Rows are points. Any point is a mix of the corners, with weights that add up to 1. It lies inside the corners' shape when no weight is negative. Say inside or outside, and name the corners with a negative weight.
In the rows, 128 means zero.

Corners:
(1): [ 88 139 178]
(2): [ 92 116 103]
(3): [181 127 142]
(4): [188 155  39]
Points:
[ 90 127 164] -> outside (4)
[178 147 105] -> outside (2)
[177 150  60] -> inside
[163 146  67] -> inside
[178 140  94] -> inside
[142 143  73] -> outside (3)

Corners:
(1): [127 114 106 166 130 130 166  68]
(2): [ 37   7 172 178 198 117 146 176]
(3): [ 46 126 106 134 126  95 103 105]
(4): [150 160  87  74 145 146 100 126]
(5): [155 175  98  47 102 113 129 117]
(6): [163 162 125 167 163 101 149 133]
(7): [165 153  86 124  51 161 123  94]
(8): [159 165 219 109 177 115  81 176]
(9): [101 174 150 117  90 195 177 132]
Points:
[163 135 123 146 101 161 132 115] -> outside (3, 5)
[105 113 129 154 139 132 144 113] -> outside (5)
[152 167 124 118 105 130 135 112] -> outside (2, 4)
[128 151 125 101 118 139 121 136] -> outside (1)

Corners:
(1): [123 134 128 155  29 141 134 162 113 130 155]
(2): [106  98 134 144 136 105 136 125 135 114 131]
(3): [159  87 145 101 142 125 126 116 162 110 138]
(4): [104 247   7 177  80 132 118 109  91 147 149]
(5): [105  96 146 122 150 130 140 138 127 166 122]
(6): [119 116 148 136 156 130  65 116 119 126 152]
(7): [129  81 143 175 141 169 153 109 140 118 133]
(8): [132 187 134 155 115  98 117 117 127 137 149]
(9): [137 139 122 135 140 115 131 132  91 112 131]
(10): [103 104 139  85 101 144 144 116 126 113 121]
(11): [159 111 131 156 135 108 143  90 124 116  96]
(12): [123 105 149  88 161 131  97 157 141 106  62]
Points:
[127 124 128 134 137 122 127 117 130 122 124] -> outside (1)
[128 112 138 122 138 129 112 122 131 122 132] -> inside
[124  89 157 127 154 125 120 120 144 118 121] -> outside (1, 4, 9)
[121 116 129 147 107 137 129 131 118 127 131] -> outside (3, 8)
[130  90 161 108 141 119 116 132 140 118 134] -> outside (4, 7, 11)
[119 133 131 128 116 127 131 120 126 126 131] -> inside
[114 138 111 129 112 135 130 118 119 126 131] -> inside
[132 134 130 144 114 125 127 122 125 120 135] -> outside (5)

Corners:
(1): [104  84 170  65 123 112 103 117 132 138  94 131 141 171 147 151  86 152]
(2): [119 187 140  85  66 200 169 135 148 132 160 112 113 127 249 128 188  75]
(3): [ 98 117 163  68 208 126 118 145 165 146  36  62 136 218 206  82 191  96]
(4): [ 42 187 210 128 109  53 190  97 131 174  46  53 105 154  77 236 116 142]
(5): [176  98 205 139 102  49  88  92 174  93 126 149  97 161 137 188  75 146]
(6): [ 96 207 125 133  78 138 194  42 135 169 110 168  68 179 128 189  82 222]
(7): [191 117  44  67 119  29 116 185 197  98 107 146  59 127 179  76 152 147]
(8): [ 88 147 150 187 175 196 145 105 100  78  89  64  94 102 100 143 118 142]
(9): [141 106 149 182 158 152 131  59 126 109 155 136  82  96 113 161 166 203]
(10): [ 82 167  53 100 153 170  86 127 118 119 175 156 159 124 146  93 220  82]
(11): [160  91 164 104 138  87 129 149 198  95  79 132 148 144 118  89 214 108]
(12): [127  99  99 164 183 101 131 138 120 115 171 166  83 133 131 113 147 170]
(13): [127 102 109 141  79 195  83 192  58 153 112 153 113 143 150  59 144  97]
(14): [200 209 134 213  83 184 152 117 104 168 144 155 111 127 170 112 121 221]
(15): [127 114 155 147 134 197 109  79 185 145 149 140 142 156 170  90 148 173]
(16): [ 92  87 117 130  75 193 118 163  91 186  97 152 190 164 137 149 132  95]
(17): [117 121 114 143  80 124 209  34  64 102 182  30  71 169 169 128  86 239]
(18): [114 101 139  93 151  90  87 145 181 108  74 142 168 110 188  78 187  67]
(19): [169  64 141 143 109 114 143 130 125 149 153 178 117 101  41 142 139  96]
Points:
[127 122 138 124 139 131 127 123 138 130 114 125 121 146 142 120 155 131] -> inside
[105 138 131 148 139 153 159 120 100 121 101  88  89 145 144 136 133 169] -> outside (5, 10, 15, 18, 19)
[133 125 123 153 142 129 134 124 126 128 142 144 103 137 142 120 141 162] -> inside
[140 127 125 135 115 121 136 115 144 126 132 142 112 130 141 131 139 155] -> outside (3, 13)
[120 133 131 129 120 140 134 116 127 138 119 125 116 148 152 130 136 145] -> outside (11)
[131 119 124 134 118 154 132 119 117 125 135 128 107 143 148 118 135 150] -> outside (4, 18)
[120 129 122 125 125 154 125 123 129 131 127 135 123 148 165 116 149 139] -> outside (4, 19)
[125 140 126 126 146  99 127 112 141 109 108 126  99 145 136 123 147 160] -> outside (2, 15, 16, 19)
[124 135 135 147 122 144 149 102 117 119 125 105 102 137 140 131 126 162] -> inside
